Rows are points. Each copy is the shape, with its points in the same order, turned, moved and blurred by noise. Is it also mirrored, or only turned?
(in the rows, 128 means zero)

Shape (5 x 2):
[[105 147]
 [ 87 131]
 [169  55]
 [105 123]
 [139 160]]
Copy 1 (5 x 2):
[[121  96]
 [143  91]
 [172 209]
 [140 122]
 [ 91 130]]
Copy 1 is: only turned
Copy 2 (5 x 2):
[[139 114]
 [149 101]
 [192 208]
 [149 121]
 [113 133]]
Copy 2 is: only turned

Shape (6 x 3):
[[186 150  82]
 [100 125 134]
 [120 163 115]
 [127  82 125]
 [182 120 117]
 [124  94 192]]
Copy 1 (6 x 3):
[[184 143 187]
 [116 122 103]
 [140 101 142]
 [131 174 108]
 [142 169 167]
 [ 67 159 122]]
Copy 1 is: mirrored
Copy 2 (6 x 3):
[[149  66  58]
 [123 148 122]
 [117 102 119]
 [148 166  77]
 [177 104  71]
 [184 177 134]]
Copy 2 is: mirrored
Copy 3 (6 x 3):
[[ 99 166 172]
 [132  92 105]
 [128 137 108]
 [119  69 155]
 [ 79 124 166]
 [ 78  54 105]]
Copy 3 is: only turned

Shape (8 x 4):
[[134  99  90 157]
 [110 154 151 129]
 [148  81  99 202]
 [109 162 127  62]
 [ 91 114 166 104]
 [120 142 165  61]
 [142 134  75  84]
 [162 123 117 123]]
Copy 1 (8 x 4):
[[ 78 131 115 132]
 [149 121 170 131]
 [ 46  89 115 114]
 [181 171 141 147]
 [150 114 154 185]
 [200 143 134 169]
 [139 184  99 126]
 [136 127 106 121]]
Copy 1 is: mirrored
Copy 2 (8 x 4):
[[121 128 125  78]
 [138 142 143 162]
 [ 69 117 118  75]
 [207 149 160 150]
 [140 179 174 153]
 [183 150 196 166]
 [194 117 149  89]
 [139 101 163 112]]
Copy 2 is: only turned
Copy 3 (8 x 4):
[[ 72 112 143 111]
 [147 115 102  96]
 [ 40 145 137 122]
 [186  69 141  86]
 [153  93 104 147]
 [197  97 136 122]
 [131  65 183  84]
 [125 130 164  95]]
Copy 3 is: mirrored

Shape (10 x 6):
[[145 141 146 165  97  66]
 [148 119  73  29 114 162]
 [ 75 100 171 132 104 110]
 [170  76  96 128  79 139]
 [164  77  46  77 127 185]
 [126 160 150 156 118 160]
 [ 86 144 178 128 118  99]
 [105 137 113 129 169 144]
 [103 153  70 109 104 141]
 [115 131 134 114 123 113]]
Copy 1 (10 x 6):
[[119 154  99 175 197  96]
 [152 173 198  92  80 156]
 [145 123  70 130 126  76]
 [125 174 185 126 134  58]
 [102 168 226  92  71 104]
 [127  83 140 169 144 108]
 [144 112  68 143 148 114]
 [ 83 109 124 135 102 132]
 [129 155 151 174  84 133]
 [126 140 116 134 134 122]]
Copy 1 is: mirrored
Copy 2 (10 x 6):
[[111 141  59 127  81 149]
 [127 139 169 218 181  97]
 [150 118  81  78 157 115]
 [ 87 133  85 187 181 165]
 [ 92 129 172 221 211 161]
 [ 69  87 120 109 120 116]
 [140 116  94  80 111 102]
 [121  99 166 119 123 141]
 [ 88 163 166 143 144 111]
 [126 122 120 133 133 122]]
Copy 2 is: mirrored
Copy 3 (10 x 6):
[[135 109 102 106 162 208]
 [144 113 178 165  38  99]
 [ 97 136  55 115 123 129]
 [127 142 158  70  79 168]
 [130 127 215 102  47  94]
 [102 170 139 142 161 153]
 [110 125  64 153 150 140]
 [107 126 144 137 150  94]
 [ 76 100 159 155 101 138]
 [125 122 111 136 131 132]]
Copy 3 is: mirrored

Shape (12 x 8):
[[108 109 124 131 129 205 105 109]
 [158  99 123 139 145 111  96 155]
 [176 143 126 123 178 112 155 124]
 [146 113  98  58 180 161  80 102]
 [118  93 105 110 140 134  80 159]
 [171 201  99 116 126 112  99 138]
 [176  94  99 138 134 146 249 138]
 [177 159 144  88 141 155 189 138]
 [134 106 105 145 119 114 150 160]
 [ 64 113 104 137 159 166  79 165]
 [119  91 129 127 126 115 156 149]
 [114 183 120 115 134 106 129 109]]
Copy 1 (12 x 8):
[[176 160 146 142  72 131 135 129]
 [169 105 103 102 148 107 107 142]
 [103 114 135  93 146 121 119 191]
 [189  87 133 116  72 143 139 206]
 [201  97 113 108 119 144 113 133]
 [133  73 161  90 156 112 188 147]
 [ 78 206  80  72 148 167 134 173]
 [ 68 128 130  70  97 138 150 165]
 [141 138 102  97 161 151 124 123]
 [213 122 168 118 110 161  96 106]
 [129 131  92 115 138 160 101 125]
 [113  84 166 136 145 154 156 141]]
Copy 1 is: only turned
Copy 2 (12 x 8):
[[142 183 142 111 150 147 103  79]
 [162 131  74 128 115 145 116 142]
 [ 99 108  79 137 124 107 166 118]
 [121 173  91 114 139  51  77 114]
 [168 142  98 119 150 121  85 145]
 [111 191  86 172 122 114 168 175]
 [ 88  63  78 189 171 160 146  63]
 [ 46 128  95 136 159 136 162 108]
 [138 102  97 167 155 162 121 139]
 [197 162 140  94 190 118 106 136]
 [135  92 115 145 145 150 113 130]
 [115 148 149 155 135 103 165 160]]
Copy 2 is: only turned
Copy 3 (12 x 8):
[[150 178 157 125 136 196 178  77]
 [130 113 122  98  96 135 142 112]
 [140 108 142 106 147 150 103 165]
 [165 111 100  82 182 195 178 100]
 [127 110 118 119 108 155 171  73]
 [204  85 121 152 129 161 108 136]
 [ 70 162 158 133 110 201 134 220]
 [118 157 110 135 158 192  87 166]
 [106 120 139 142  97 149 150 139]
 [122  96 173 130 118 183 165  35]
 [ 86 132 135 141 120 139 156 128]
 [160 110 153 169 170 137 128 130]]
Copy 3 is: only turned
Copy 4 (12 x 8):
[[176 115 173  92 103 106 116 100]
 [121 126 101 102 146 136 142 141]
 [141  86  95 174 165  98 124 134]
 [196 166 138 115 198  87 106  98]
 [127 167 133  93 139 128 108 132]
 [105 105 159 145 180  69 161 153]
 [100  70  81 203  99 124 101  34]
 [117  56 126 169 171  80  82  89]
 [ 88 122 118 144 118 135 126 113]
 [141 175 149  90  86  91 103 148]
 [116 123 118 144 115 157  90 116]
 [131 114 166 188 145 111 128 168]]
Copy 4 is: mirrored
